Every row gives one point. The last column is the point's height on a tilted bowl or saddle (a function of degree 2), plus a little noise. Count its main directions that bend up, bend down and stay straight.
In the rows, zero is written as 128.

Points (15 x 4):
145 137 135 117
167 119 155 92
138 129 129 124
116 141 101 114
132 104 131 128
118 99 119 120
150 186 131 97
124 148 169 81
130 64 96 94
124 130 123 124
112 104 154 108
83 79 143 71
100 144 155 85
141 24 165 135
111 85 91 85
Directions: 0 up, 2 down, 1 straight

Points (26 x 5):
100 144 121 121 137
79 109 116 161 130
138 155 93 33 244
136 151 161 138 122
94 156 53 123 149
117 150 110 138 134
110 87 153 214 194
128 112 106 125 132
174 136 104 155 142
109 99 122 106 136
112 160 137 115 126
178 152 209 111 89
149 135 77 88 162
138 157 122 152 133
108 125 115 151 136
108 100 124 89 150
192 145 130 114 125
124 106 86 180 138
130 127 136 135 133
138 135 124 102 141
132 177 162 78 114
111 157 117 142 132
176 150 105 138 132
113 153 138 180 154
88 153 122 124 135
130 162 148 108 119
Directions: 1 up, 1 down, 2 straight

Points (38 x 7):
152 84 106 109 80 119 158
120 102 83 131 158 125 158
73 134 98 88 146 125 121
153 68 166 116 170 139 183
123 144 145 154 94 141 151
139 125 117 99 128 153 155
142 190 126 84 148 152 155
150 98 137 101 114 110 153
133 105 151 191 114 146 135
119 124 83 153 79 103 139
148 169 159 139 153 78 145
161 109 123 124 96 135 152
148 114 134 187 213 193 170
93 160 138 94 157 190 146
136 99 117 80 47 91 142
146 142 96 143 152 134 162
157 91 188 156 169 118 169
153 78 113 109 149 152 172
156 152 146 178 137 121 140
113 202 173 122 134 128 169
125 108 92 125 155 130 160
112 113 154 159 85 133 146
113 130 141 159 85 122 142
159 168 161 134 79 202 164
119 110 135 123 146 92 156
141 106 126 133 167 159 169
116 110 118 223 122 141 95
112 128 130 153 128 166 159
106 103 98 153 166 83 150
166 116 132 162 194 137 164
82 154 117 161 157 139 143
114 85 169 132 121 130 172
147 159 119 130 111 153 165
176 126 97 154 139 177 162
108 124 98 108 130 122 150
139 87 102 94 130 110 158
170 119 136 142 158 138 157
116 175 102 106 111 77 154
Directions: 1 up, 2 down, 3 straight

Points (64 x 9):
101 78 126 67 110 152 97 126 128
166 170 144 95 146 135 145 176 160
84 143 95 193 186 135 147 91 134
141 122 78 165 126 105 127 126 144
132 62 115 126 119 141 155 108 142
136 210 117 67 102 96 164 134 155
139 119 106 115 185 141 99 216 201
180 150 167 100 121 176 193 160 189
125 123 115 126 173 145 109 131 133
133 165 184 120 168 107 105 110 144
130 80 122 81 141 171 121 137 127
100 109 99 108 140 155 131 163 132
168 135 134 134 75 82 143 154 177
135 110 153 106 148 95 137 92 153
67 158 164 112 77 151 170 81 186
163 129 108 72 172 118 107 86 162
137 102 114 75 138 150 81 85 151
94 181 89 180 189 125 174 74 151
116 135 103 127 112 158 123 146 138
127 163 161 104 138 91 135 122 138
183 135 154 156 120 129 131 131 136
131 89 137 96 121 129 136 173 147
115 143 126 136 146 109 138 116 131
119 121 152 104 110 110 156 148 148
101 150 81 119 122 159 119 106 137
115 147 164 93 95 138 127 80 149
152 134 128 117 86 74 100 120 167
95 73 108 128 112 143 134 175 144
169 180 128 158 107 83 88 45 183
121 52 153 113 124 151 159 146 144
159 110 166 90 155 108 109 115 145
139 97 115 84 183 57 157 150 233
99 162 112 134 133 142 102 143 135
127 110 72 157 128 129 104 138 140
132 108 137 115 90 127 155 105 150
80 143 166 51 91 128 114 140 130
88 120 175 110 143 108 174 135 158
143 135 99 116 161 108 166 122 151
67 180 150 150 177 96 135 123 133
174 135 133 118 66 121 63 136 175
115 174 136 102 151 139 136 121 131
111 88 118 111 100 94 74 108 163
120 86 123 138 127 168 127 86 144
125 144 149 154 101 116 159 69 161
179 180 164 105 153 169 114 180 186
119 125 132 178 157 111 138 189 165
120 140 118 88 153 87 116 112 152
182 85 147 169 136 125 130 94 137
138 160 168 153 136 155 167 152 166
149 162 105 157 153 84 165 143 158
137 87 134 122 125 97 116 133 143
169 139 174 123 94 151 114 175 165
139 148 130 137 132 136 106 125 132
134 114 76 123 118 100 114 127 157
162 145 123 206 126 146 122 81 148
60 101 138 104 118 94 139 119 143
117 161 153 140 113 148 112 137 142
52 140 142 95 154 116 144 129 131
146 130 180 125 104 114 177 105 159
108 156 133 171 142 121 84 140 141
77 160 111 118 128 80 129 124 143
60 130 86 89 172 174 133 96 135
88 149 101 136 127 138 106 157 138
150 128 157 102 112 164 134 123 139
Directions: 4 up, 0 down, 4 straight

Points (70 x 9):
154 122 137 136 123 106 181 107 159
126 70 146 128 197 113 179 150 178
106 164 167 174 122 119 130 158 115
146 85 118 177 90 174 105 149 165
172 134 105 73 77 168 128 117 140
111 104 86 101 149 130 167 173 144
175 138 131 139 70 73 144 103 153
74 170 143 102 63 96 102 82 196
134 158 105 48 117 154 90 85 163
133 93 106 146 120 113 146 123 155
139 120 127 144 107 145 89 124 138
111 161 123 76 96 124 111 61 184
114 88 67 97 103 135 98 46 212
212 146 160 137 162 130 99 159 108
98 127 101 164 65 153 173 118 186
66 120 140 148 105 100 165 103 195
125 142 111 171 173 143 146 102 148
171 59 133 115 123 149 96 101 143
142 151 109 151 61 169 105 51 199
122 125 125 39 113 129 60 167 151
150 135 134 160 106 161 143 80 155
157 146 154 114 147 114 159 162 124
171 123 141 140 110 159 100 147 125
181 124 130 157 133 107 148 119 129
161 128 109 120 99 111 117 123 132
200 171 146 113 119 112 149 122 110
114 151 157 142 119 183 44 120 150
159 117 79 101 100 135 148 110 146
126 114 107 106 134 138 102 155 126
139 111 111 97 110 143 77 142 138
137 96 142 111 136 164 136 165 118
129 110 92 120 165 162 156 118 145
150 99 123 38 114 96 139 169 131
165 197 106 175 114 99 128 186 102
119 167 131 160 120 149 128 148 119
163 137 118 135 157 167 160 150 124
102 131 94 80 95 108 118 87 188
106 110 96 172 104 120 114 138 157
119 154 113 141 125 176 156 142 137
108 133 139 129 142 108 145 110 149
102 130 97 193 150 159 85 145 145
116 87 91 108 123 145 160 139 149
92 157 129 174 141 44 137 154 142
101 108 144 113 154 100 123 126 150
139 180 130 180 133 134 152 101 128
149 103 158 96 174 137 79 209 120
183 155 115 114 120 116 143 126 113
94 145 128 153 149 204 65 134 146
81 139 147 129 140 108 96 130 135
93 148 161 107 105 113 145 191 141
166 145 158 106 151 88 98 146 115
193 116 102 155 115 106 142 153 124
165 135 145 95 147 163 117 129 112
97 130 106 68 172 80 121 81 180
97 134 136 123 150 68 92 119 143
145 136 100 138 107 142 157 109 146
120 79 100 144 113 145 109 92 171
136 136 141 141 156 164 138 138 126
150 71 163 103 175 109 117 79 151
114 91 137 99 151 128 154 114 156
114 92 129 99 158 150 149 153 131
106 121 93 146 140 141 180 68 196
151 142 130 98 131 137 132 161 111
123 148 91 164 121 132 177 145 148
157 137 111 120 117 135 140 150 117
110 112 100 142 87 102 72 114 176
118 161 94 124 89 120 129 141 141
123 112 77 136 128 165 118 129 149
120 160 126 112 125 160 102 120 132
112 121 125 83 170 92 124 209 141
Directions: 5 up, 1 down, 2 straight
